Each row is a point. To make a cloud, some directions were put in groups of two or more. Within a group, all points are equally far from the middle, so they leave a hole (a ring in 2 directions, a hollow ball in 3). The other directions are filled evenly. Then the cloud was stretched, turned, moved and blurred a little. How many holes are there, and how many directions does each take, smallest first?
(in the rows, 128 means zero)

Cloud (13 x 2):
[[ 99 185]
 [ 86 107]
 [ 81 117]
 [114  89]
 [126  87]
 [108  93]
 [ 89 178]
 [ 99  97]
 [150  88]
 [ 74 146]
 [ 78 123]
 [183 157]
 [181 158]]
Holes: 1 (2)

Cloud (19 x 3):
[[173 153 135]
 [ 98  93 123]
 [136  42 101]
 [180 121 140]
 [134 160  58]
 [147 143 152]
 [181 137 125]
 [110  70 205]
 [ 89  76 156]
 [130 171 186]
 [ 64 104  61]
 [162 132 113]
 [182 108 101]
 [155 106 202]
 [117 101 144]
 [114  77 114]
 [127 161 152]
 [157 145 114]
 [160 164 113]]
Holes: 0

Cloud (28 x 4):
[[164  66 154 112]
 [ 64 112 100 124]
 [113  58 116 149]
 [111 106 183 166]
 [175  90 169 103]
 [153 137 138 187]
 [100 182 136 146]
 [ 79 146  88  99]
 [ 99 173 124 158]
 [142 108 169  71]
 [175  99 170 101]
 [ 66 102 147  94]
 [160 165  93  97]
 [192 139 123 151]
 [ 73 110  93 142]
 [147 166 165  93]
 [130  76 175 161]
 [126  75 173 160]
 [ 87 110 160  75]
 [ 70  84 121 136]
 [128 135 180  79]
 [ 77  92 170 134]
 [156  70  93 110]
 [116  61 108 150]
 [131  56 154 150]
 [102  62 147 150]
 [149  54 113 124]
 [172  84 166 102]]
Holes: 2 (2, 2)

Cloud (46 x 6):
[[108 138 102 148 178 104]
 [171 139  91 167 122 128]
 [114 101  96 140  62 170]
 [194  91  53 154 115 113]
 [ 76  96  88 112 139  93]
 [ 82  80 151 113 139 135]
 [148 109  68  97 167  77]
 [169  61  72 148 139  58]
 [130 148  55 116 157 109]
 [161 118 130 144 203  72]
 [215 177 106 119  75 125]
 [120 112 142 124  88 124]
 [168 129 118 112  79 157]
 [160 147 161 192  73 111]
 [ 90 133  99 129 160  97]
 [190 156 130  85 125 169]
 [189 175 108  64  98 191]
 [131 191 119 103  94 138]
 [201 188 104 141  99 148]
 [ 99  87 124  89 129 126]
 [167 123 115 114  28 120]
 [111 152 126  82 184 119]
 [159 122 104 119 103  85]
 [ 84 154  69  89 146 107]
 [160 108  61  55 173 127]
 [ 75 122  92 113 170  74]
 [ 88 111 113 110 143 149]
 [132 124  76 155 174 116]
 [ 70 168  94 115 149 116]
 [146 102 118 190 193  46]
 [117 144 117 114  84 191]
 [170 159  67 141  79 118]
 [199  81 117 110  72  63]
 [175 165 118 105 141 137]
 [147 156 128 147 170 109]
 [117 195  94 132  77 105]
 [ 92 107 112 103 119  33]
 [122 193 142 124 138 122]
 [128 115  77 109 133 162]
 [132 148  66  88 177 143]
 [151  76  99 122 109  82]
 [173 147 137 129 130 126]
 [168 105 174  79 111 103]
 [180  71  84  88  54 116]
 [138  97 127 193 130  67]
 [145 165 122  68 130 156]]
Holes: 0

Cloud (57 x 6):
[[120  97  98 141 184 138]
 [107 103 101 178 157 101]
 [130  71 158 166 134 130]
 [169  66 171 121 154 107]
 [167  76 232 150 179 117]
 [147 110 168 191 181  84]
 [129 113 145 102 144 122]
 [ 70 148 173 130 126 163]
 [135  96 132 177 157  69]
 [ 91  99 181 194 147 114]
 [ 86 133  88  88 169 113]
 [ 66 129 139 143 176 167]
 [127 184 110 147 193 124]
 [ 49 105 127 151 188 162]
 [122 132 212 141 100 102]
 [ 78 120 174 159 169  95]
 [106 158 163 182 135  79]
 [170 102 139 118 139 127]
 [148 114  86 145 127 185]
 [135 125  74 172 106 156]
 [ 85  92 112 140 118 150]
 [143 109 210 156 147 110]
 [186  59 193 127 190 141]
 [ 62  76 138 118 160 144]
 [ 74 132 189 174 115  95]
 [128  89 162 192 183 120]
 [155 130 153 215 126 132]
 [ 63 150 169 173 141 118]
 [138 107 191 107 137  72]
 [ 83 184 166 159 137  83]
 [ 80  56 140 120 113 105]
 [ 81  96 135 101 216 140]
 [ 77  68 142  82 181 126]
 [ 77 157 174 201 136 133]
 [168 108 180 152 177 182]
 [178  93 164 137 121  65]
 [ 93  90 130 146 148  63]
 [114 140 113 132 120 150]
 [ 87 155 163 152 117 109]
 [152 198 140 207 128 159]
 [115 157 108 150 120 131]
 [133 100 210 132 156 108]
 [188 110 103 120 105 137]
 [ 83  85 130 134 129  70]
 [124  75 123 179 168 140]
 [ 51 174 174 169 147 151]
 [134  56 143 115 132  98]
 [ 65  83 190 166 203  92]
 [133  70 152 207 153 143]
 [ 57 101 127 108 165 114]
 [ 66 129 122 160 158 165]
 [ 74  76 156 142 145  69]
 [122 117 153 120  96  76]
 [151 115 142 156 107 130]
 [173 116 125 132 160 154]
 [174 129 104 114 164 148]
 [112 101 135  89 129 107]]
Holes: 0

Cloud (89 x 8):
[[103 124 213 143 149 115 110  82]
 [103 162 153 120 137 147 199 126]
 [111 119 124  77 115 142 134 208]
 [146  83 110 184 148 129 122 165]
 [ 92  77  70 118 155  95 131 159]
 [163 152  96 159 127  74 153 196]
 [104  97 126  84  28 135 104 138]
 [139 137 108 164 108 196 142 125]
 [149  80  80 147 109 113 127 119]
 [130 176  82 115 133 154 157 179]
 [115  84 182 166 145 138 169 139]
 [ 95 135 110  84 115 150 176  76]
 [188 125 146 133 122 167 101 111]
 [131 136 125  93 103  75  64  79]
 [115  61 145 136  65 111 143 102]
 [154 166 156 146 170 114  62 117]
 [137 120 152 134 116 192 109  78]
 [105  70 116 147 154 108 150 154]
 [126  67  91 107 113 166 159 103]
 [161  96  72 166  99 140  98 148]
 [ 93  92  82 133 138 165 138 171]
 [169  99 233  95 175 110 167 108]
 [170 145 187 130  69  89 185 129]
 [159  34 152  92  76 127  79 126]
 [108  85  97 163 111 131  71 140]
 [142 175 116 151  85 149 118 166]
 [153 103 214 100 121  89 161 162]
 [ 89  97  94  78 163  59 107 118]
 [ 77  84 116 177 159 109 174 136]
 [122 164 151 138  93  90 128 113]
 [141  58 175  57 157 154 125 138]
 [109  77  84 151 152  96 163 118]
 [109  62  93 133 174  93 154 122]
 [134 116 198  75 237 153 164 126]
 [ 79 102  68 117 108 163 121 152]
 [176 134 113 123 129 175  95 137]
 [ 80  86 117 139 161 156 120 194]
 [ 51 166 107  62  90 139  78 124]
 [123  83  75  69 136 109 137 146]
 [ 92  87 126  76 102  67 173 170]
 [131 165 157  87 141 106  82 134]
 [ 86 121 155 117 155 132 149 203]
 [ 77 128  83 101  53  84  87 158]
 [100 122 173 117  87 117 108 171]
 [127 170 134 107 199  96 123 124]
 [148  88 186 132 173 133 186 149]
 [122  68  87 117 108 148 185 147]
 [120  87 131 168 118 157 228 141]
 [173 136  65  99 211 171 126 114]
 [129 128  78  65  83 174 123 107]
 [112 168 175  63 219  88 166 150]
 [122  72 162 118 113 138  91  93]
 [185 105  71  59 144 148 101 115]
 [162  82 155 141 206 100 172 118]
 [ 71  95 128 141 127 138  82 126]
 [182 115 168  88 110  76  90 156]
 [147 119 165 167  95 114 170 136]
 [139  87 156 128 121 144 152  23]
 [117  31 171  64 133  96 178 142]
 [124  83 106 157 114 106 185 166]
 [108  89  53 138  95  86 141 180]
 [167  82 134 152 118 112  58 156]
 [114 166  32 108 100 135  96 138]
 [146 136 146  56 146  52  57  93]
 [122 141 119  97 164 140 158 118]
 [ 77 144 120 158 148  75 138 227]
 [ 98 103 131 135 147  72 153  80]
 [ 76 113 118 126 113 104 137  76]
 [167 107 181 182 111 121 152 120]
 [ 89 146 133  79 152 105 130 165]
 [142 106 213 121 198 115 158 148]
 [135  89 150 175  92 125 183 109]
 [176 146  94  79 139 169 110  94]
 [ 76 138 150  73 106 120 162  90]
 [136 107 155 125 104  78 143 146]
 [121 158 217 104 118  88 129 131]
 [149 107 100 155 179 125 121  95]
 [114 147 154  77 155  60 132 133]
 [105  87 122 180 132 107 200 191]
 [111 128 115 111  83 121  99  50]
 [ 74  69 149 105 109 134 197  97]
 [156  81 157 108 180 142  60  63]
 [187 109  96 111 216 106 155  90]
 [137 108  99  47 129 170 105  95]
 [135  61 125 132 156 103 108 100]
 [130 143 134  71 162  84 192 161]
 [157 105 123  89 121  82 197 155]
 [174 118 164 113 206 164 122  82]
 [163 105 178 161 178 108 124 115]]
Holes: 0

Cloud (106 x 9):
[[ 57  85 100 120 105 116 140 153 158]
 [145 131  33 155 151 121 126 158 124]
 [ 97  96 197 122 105 161 156 128 138]
 [ 42 129 159 179 103 178 115 124 178]
 [ 72  98 108 110 139 103 104 154 172]
 [153 160 142 165 133 108 119 180 164]
 [117 127  88 191 138 201 185 121 149]
 [ 22 148 157 175 117 117 164 112 115]
 [107 186 162 150 119 195 177 168 162]
 [131 151 160  97 131 146 130 194 101]
 [105 111 207 157  84  89 115 149 128]
 [ 89 181  98  97 174 194 100  92 136]
 [ 65  98 145 143  45 150 145 164 144]
 [148 174  89 129 189  97 109  90 107]
 [100 198  71 170 101 181 174 163 132]
 [133 145 149 193 127 139  86  58 118]
 [124 140 119 141 213 111 131 139  75]
 [ 80 123 135 103 110 151 137  80  67]
 [132  69 121 151 167 135  84 137 142]
 [125 172 112 150 114  77 121 190  92]
 [107 135 115 127  31 157  98 126 181]
 [ 86 136 164 150 127 124  86 130 197]
 [135 109 129 140 154  98  49 107  72]
 [122  78 111 178 106  79 155 107  73]
 [152 188  94 126  76 139 119 121  87]
 [114 151 105 160 176  85 140 162 161]
 [ 95 189 128 152 131  91 173  89  89]
 [116 161  87  79 126 115 178 113  98]
 [114 120  99 143  81 206 137  81 161]
 [ 47 132 161 138 151  96  55 108 122]
 [ 99  71 134 179 167 129 135  87  93]
 [129 136  98 109 118 202 181 100 139]
 [ 47 157 145 118 123 179 145 163  86]
 [ 84  94 132 187 135 194 105  99 136]
 [139 117 167 162  79 172 138  74 101]
 [154 140 163 166  83 157  82  99  83]
 [151 182 147 160 150 134  78 153  97]
 [112 166 129 129  63  94 139 109  79]
 [ 78 220 127 111 136  86 114  97 140]
 [116 139 159 213  52 137 161 136 100]
 [ 80 162  82 192  79 131  90  87 123]
 [ 94 145 125  49 144 104 125 130  95]
 [103 121 187 135  87  78 133 127 160]
 [160 137 156 157 109 134  87 133  60]
 [135 117  99 173 120 132 161 222 126]
 [ 89 169 147  92 122 120 172 180 122]
 [ 74 180 119 151 151  59 140  90 104]
 [ 52  70 135 125  87 129 134 148 135]
 [148 141  71 159 118 136 112 160  59]
 [ 76 131 115 166 118 114  96 150 196]
 [129  63 127 122  67 164 115 127 112]
 [134  87 121 151  50 177  98 108 110]
 [133 117  50 163  91 138 160 171 139]
 [ 87 144  59 145 151 123 172 106 168]
 [167 101 126 187  57 172 128 122 118]
 [ 39 137 172 139  92 192 118 106 110]
 [143 108 160  72 105 127 127 117 148]
 [ 92 199 123  94  65 136  56 117 126]
 [156 184 105 138 151  77 115 104  92]
 [ 97 156  48 156 162 153 179 130  88]
 [ 99 130 102 183 144  51 106  82  98]
 [ 98 116 134 215  54 141 107 176 145]
 [ 81 174  27 137 145 135 139 124 129]
 [ 52 130 115 156 181 138 102 161  84]
 [ 87  86 119 139  72 194 115  97 121]
 [ 83  92 173 103  98 110 101 131  74]
 [ 67 120 127 110  77  99  66 160  88]
 [ 52 152 118  81 138 168 168 131 163]
 [ 51 155 150 189  56 163 144 115 173]
 [112 125 185 104 113 100 106 127 177]
 [114 148  81 185 122 192 190 192 128]
 [ 48  86 124 161 104 132 160 169 151]
 [100 114 116 131  54 152  43  97 118]
 [170 175 143 134 144 154  88 164 108]
 [ 96 149 112 171  80 120  94  57 175]
 [161 114 102 142 145  76 136  92 150]
 [ 99 188 151 103  95 152  51 162 121]
 [189 110 103 164 150 122  98 136 143]
 [ 81 143 100 179  47 165 150 125 178]
 [116 119 188 199 103  87 161 132 106]
 [ 87 124 140 137  93 178  63  65 162]
 [111 191 182  91 128 134  91 143 113]
 [112 130 124 123 208 127 141 162  86]
 [ 71 140 129 135  84 151  87  43 168]
 [116 121 158 115 129 133 166 200 132]
 [103 148 157 105  94 131  81  88 202]
 [119 124 137 129 116 116 158 215 133]
 [ 94 182  76 101 107 192  79 102 118]
 [166 121  91 141 104 195  86 136 152]
 [141  98 180 165 136 118  79 145 153]
 [120 130  64 180 147 195 170 125 148]
 [ 89 155  96 120 120 130 169  80  69]
 [ 45 141 176 133  97 156  94  68 167]
 [ 49 116 135 165  89 147  75 175  98]
 [ 91  77 144 108  94 118 139  78  96]
 [ 98 112 130  88  87 146 177  99 151]
 [152  78 172 156  77 157 113 132  93]
 [ 88  91  99 103 132 158  94 174 153]
 [161  93  60 134 101 156 103 140 135]
 [145 123 142 134 178 118 100 176 146]
 [ 81 204  94 100  85 158 171 121 123]
 [ 81  95 140 113 109 122 168 181 144]
 [ 69 101 130 143 154 150 119 149  57]
 [ 81 165  95 187 142 192 168 173 166]
 [ 87 154 146  95 130 131 106  89 203]
 [ 81 103 134 208 143  80 169 113  91]]
Holes: 3 (2, 3, 4)
